Rows are points. The last column is the point's height on a tilted bowl or saddle (a function of degree 2), plus a little noise. Along how many of its main directions does it bend up, bend down or stay straight?

Points:
[[ 2.8 -1.8 -0.6 -0.6]
 [ 1.6  1.2 -4.9  0.6]
 [ 0.0 -2.8 -4.5  0.4]
 [ 4.8  4.0 -1.9  2.8]
 [-0.5 -2.5  3.0  0.5]
 [-4.3  3.2  1.2  3.3]
 [-3.6 -1.5  0.2  0.9]
 [-5.5 -3.2  1.0  3.7]
 [-5.5  4.6  1.9  6.1]
 [-1.0 -2.3  1.2 -0.3]
 [ 2.2 -4.4 -0.1  0.3]
 [ 3.0 -0.4  0.1 -0.6]
 [ 6.1  2.1  3.9  4.3]
 [ 9.6 -0.1  3.9  8.6]
 [ 0.3 -0.5  5.6  2.3]
 [-0.5 -1.3  4.6  1.4]
 [-4.9  3.6 -4.1  4.9]
 [-1.1  0.9 -2.3 -0.3]]
Directions: 3 up, 0 down, 0 straight

Points, 23 rows:
[[-7.2 -7.0 -4.4 -4.0 -8.3]
 [ 4.6  2.7 -2.3 -1.3 -2.5]
 [ 4.8  0.2  9.2  1.0 -4.6]
 [ 4.3 -3.9 -2.6 -3.7 -3.3]
 [ 5.6 -6.7  0.6 -0.2 -3.1]
 [-1.6 -1.7  0.0  2.4 -1.0]
 [ 1.7 -1.0  0.1 -3.3 -1.4]
 [ 0.3  4.7 -3.5 -0.5 -3.0]
 [-7.3  3.9 -1.4  3.5 -5.8]
 [ 0.8 -2.1 -0.5 -0.1 -1.0]
 [ 3.4 -1.1  0.1  1.5 -0.9]
 [ 0.3 -5.7  0.3  0.8 -1.7]
 [-0.3 -0.9  1.7 -0.7 -1.0]
 [-5.1  4.5  0.2 -5.3 -3.2]
 [-1.3  2.0 -0.7  0.1 -1.5]
 [-0.5 -1.4  3.0  0.6 -1.1]
 [ 2.1  0.3  1.1 -4.8 -1.5]
 [-4.8  1.6 -7.9  1.1 -6.2]
 [ 2.2 -1.1  0.6  5.7 -0.6]
 [-4.4 -1.6  1.7 -0.6 -2.4]
 [-4.7  2.3 -3.6 -2.7 -3.9]
 [ 0.9  4.1 -0.2  3.6 -2.2]
 [ 3.9  0.8  0.9 -4.3 -1.8]]
Directions: 0 up, 3 down, 1 straight
